Rows are points. Any point is a mix of the corners, with weights that add up to 1. It lies inside the corners' shape when no weight is negative. Say inside or outside, and name the corners with a negative weight.

Corners:
(1): [73 32 10]
(2): [-80 -45  14]
(3): [ -2  23 -38]
(4): [ 69  24 -49]
Points:
[ -9   6 -24] => inside
[50 27 -4] => inside
[-51 -13   0] => outside (4)
[-53 -31   9] => inside
[ 74  42 -24] => outside (2)

Corners:
(1): [ 29  -5 -43 -44  62 -19  15 -40 -62]
(2): [  67    9  -97    1  -45  -47    3 -111  -40]
(3): [106  60 -52 -51 -29  -1 -39 -68  -8]
(4): [-11  -3 -10  81  26  63  18  50   0]
(5): [-73  11  65  37  16 114  -1 -22 -29]
(6): [-33 -62 -13  29  12  22 -73  -2   4]
(7): [  3 -31  88  61  42  19  -8  12  20]
(8): [ 13  63 -61 -26 -45 -52 -30 -60 -29]
(9): [-28 -36  30  15  22  41  37   1  50]
(10): [-17 -32  89   3 -34  91   6  49 -25]
Points:
[  9  -5  -7  26 -13   6 -25 -10   2] => outside (1, 5)
[ 14   4 -30  -8 -14   8  -7 -36 -29] => outside (7)
[ 16  -8 -25  17   5   5   9 -10   3] => outside (5)
[-3 -7 -5 39 20 40 10 14 -6] => inside
[-11 -23 121  19  21 105  36  56  -4] => outside (2, 6, 8)
[  7  12 -23   8   1   0  -9 -46 -15] => outside (10)
[ -2 -16  43  30  12  33  -4  -6  -5] => inside
[-31 -24  29  35  19  39  10   5   6] => outside (3)

Corners:
(1): [-62  54  54 -52  -9  37  19  28 -16 -42  -3 -45 -62  47  14   8 -33  27
  28  10]
(2): [ -8 -39 -21  14 -32   0  77 -66  42  -2 -54  25 -17  46  79  13   8 -17
   2  11]
(3): [ 22 -57  -2  14  -2 -26  53 -65  26 -43   2   8  30  38 -15 -48 -31  -1
  12  65]
(4): [   3  -29   -3  -79  -22  -62   51 -121   20   -9  -39  -56    0   -2
    3   -1  -36  -21   31   17]
(5): [ -76  -11   36  -56    7   12   39   47  -75  -51   -1    9 -111   21
  -52   33   -7   59   35    4]
(6): [ -55 -106  -50   77  -44   -7   15  -94   30  -40   10   -1   34    0
   11  -54  -53   56  -45   10]
(7): [-22 -37  -9  16  25 -28  -2  14  58 -15 -37 -20   8   2  14 -55 -11   1
 -50  45]
(8): [ -5 -74  18  64  -7   4  16 -26  55 -22 -35   6 -12 -11   4 -39 -40   2
  -3 -14]
(9): [ -17   20   -1  -36   21   31   15  107 -107  -33    5  -19  -51   -9
   15   29   -3    1   29   26]
(10): [-45  35  27 -61  18  29  83  -7 -83 -44 -29  20 -30 -26 -12 -30 -76  36
 -22 -28]
(11): [ 28   5 -40  22 -11   2 -49 -59  56  47 -70 -19  28  32   0 -49 -24   9
  32  31]
(12): [  3  62  30 -15  10   4  16  46 -32  -1  18   8 -12   5   7  17 -55  86
  11  10]
(13): [-51  -2  34 -37 -29  -2  63  71 -64 -52 -65 -22 -18  29 -21  22 -38  52
  42  28]
(14): [ -14   43   62   -1  -22   11   25   54 -111  -76  -34  -17  -95  -23
    3    1   40   89   11    2]
(15): [ 46 -19  39   2 -29  26 -23 -35   2  37 -13   0  35   4 -15 -48  20  24
 -12  45]
(16): [ 14 -44   5 -22   7 -17 -53 -71  31  12 -68  45  63  42  73 -12   3 -43
   1 -30]
(17): [  8  49  55  85 -61 -22 -35  46 -33  58 -49  38 -10 -49 -23 -24 -25   5
 -25  95]
(18): [ 45 -12  19  58  29  19 -43 -22 -14  29 -38   9  32  73 -25  18  -2 -21
 -30   5]
(19): [-64  54  46 -12  34  36  84  54 -83 -46  13  -5 -47 -22 -56  25  23   8
  53 -40]
(20): [ 37  -3 -33 -18 -22  15 -13 -82  67 -27 -45  32  60  13  -3   5 -17 -47
 -11  35]
(21): [ 49  71 -19  40 -59 -32 -52  52 -13  38 -11  42  18  30 -11 -80 -31  -8
 -49  26]
Points:
[-16   3  14  18 -24  14   4  27 -33 -18 -34   1 -23  23 -18 -20 -19  31
 -16  47] => outside (4, 8, 12, 16, 19)
[  6  18  24 -23  27  17  11 -14  -9   2 -20  -5  10  -3 -11  -1  -6 -20
  25   3] => outside (2, 5, 6, 13, 14, 21)
[ 17   3  14 -14 -17   0   6 -15 -17  -4 -37   4  -5  21  -4 -14 -15  -7
   8  28] => outside (6, 7, 12, 19)
[ -1  20  25  -4  -4  11   5  22 -23  -7 -27  10 -13  15  -4  -5 -14  13
   6  22] => outside (4, 6)
[  8  12  17   7 -20  13   9   3 -16  -1 -34  20 -12  23  14  -2 -10  11
   2  23] => outside (4, 6, 7, 19)

Corners:
(1): [ 13  -3   8  12  12  13 -77  10  28  17  -4 -18 -21  -7  33 -37  -7  15
 -24  -5]
(2): [-20  23 -30  -9  11  13 -18 -16  -7 -33  11  65  -4  22  -4  -3 -30 -23
 -19 -26]
(3): [-28 -25  20  30  21  22 -47  40   7  -4   3   0  -4  26  18 -28 -53 -43
 -17  -1]
(4): [-12  -3 -38   8  -6   4   7  -7  56  30   9 -19 -21   1 -12 -16  21   1
  36 -19]
(5): [-31   2  19  24  14 -11   2 -15   9 -35 -26  86  -1 -55 -52  16 -14   8
 -26 -13]
(6): [-17   8  10  26  14   0  -2  -9  -2   0  -3 -32  19  16   3  17   6  -7
   6  23]
(7): [ 20  26   9  18  27  24   9   8 -14  -1  23 -17  -3  36 -26  54  -8  -5
  95  10]
(8): [  6   3  31  -6   9  13   4  -7   3   9 -21 -28  -5  12  26 -16 -18  -3
  -1 -27]
(9): [ 67 -48  -1  38  47 -72   7 -18 -12  28 -26 -21   6  15  30 -21   4 -29
  15 -31]
(10): [  0  34   0 -55 -16 -16 -39 -17  22  28  29   8  -2  -9   1 121 -23   3
  15  -1]
(11): [ 14  11  17   5   1  -4   8   1  32 -10 -18  95  41  20 -35  -4   0   9
 -23 -25]
(12): [-21  -4  -1  -8 -27 -67  11  16   4  -2 -30   1  14 -12  -4 -17 -15  31
  -9  -7]
(13): [ -9  18  18  22  33  -1  -7   4  -3  14 -12 -12 -19   3  10 -25 -14  -5
  -9  60]
(14): [ -3 -38 -13  28  21  37  23  15  -7  30  69 -34 -11  -7   8   1 -16   5
  66 -28]
(15): [  7  27  17  12  13  30 -30  11  12  12   6 -25  -3 -16 -21 -40 -50   6
 -26  -6]
(16): [ -6   7 -23   2  11  25  21  30  -5   9   8 -15  33 -32   3  -8   5   2
  90 -20]
(17): [ 24  31   2  14  15  16  -1  27  53 -18   8 -28 -18  17  11 -28  -3   3
 -18  14]
(18): [ -11    2   33 -117  -14  -25  -40    4    1  -42  -16  -38   21   -3
   15  -18    9   21   -7  -10]
(19): [ 25  24   5  12 -29  30 -10  17  27  10 -15 -21 -22  19 -18 -18  19  -2
 -23  61]
(20): [-14  37   1  39   2 -81  28  -5  12  16  52 114  -2 -46  -1   6 -19 -62
 -21 -20]
(21): [  9  17 -17  -3  18  14 -19  16 -10  30  -7 -11  -2  35 -23  51  17  -3
  19   8]
Points:
[  2   3  -4  19   6   3  -2   9  22  13   3  18   1 -12  -4 -20 -15  -1
   1 -14] => outside (6, 7, 18, 21)
[ -4   5   1   3  13   0  -7   3   6   8   8   1   0   1  -1   6 -14  -2
  14  -8] => outside (19)
[ -4  -4  21   9  14 -19 -12   0   6 -18 -20  25   0   0   1 -19  -7  -5
 -38   2] => outside (4, 7, 10, 15, 16)
[  5  -1  -5  22  12  12  -8  11  17   7  -6   5  -4   7  -5 -24  -9   2
   5 -10] => outside (6, 10, 18, 20)
[  5  10  14  20   8   0 -12   3  12   4   6  11  -6   1   0  -6 -25  -7
 -16   1] => outside (4, 16, 18, 21)
[  6  -6   5  16  15 -21 -14   9   1  11   3 -17  -3  -1  11   8  -3  -9
  12  10] => outside (2, 4, 8, 11, 15)
[  2   2 -18 -15  -5 -15  -5  -5   1  15  11 -16  -1   7   7  19   8  -4
  33 -14] => outside (3, 5, 11, 13, 15, 17)
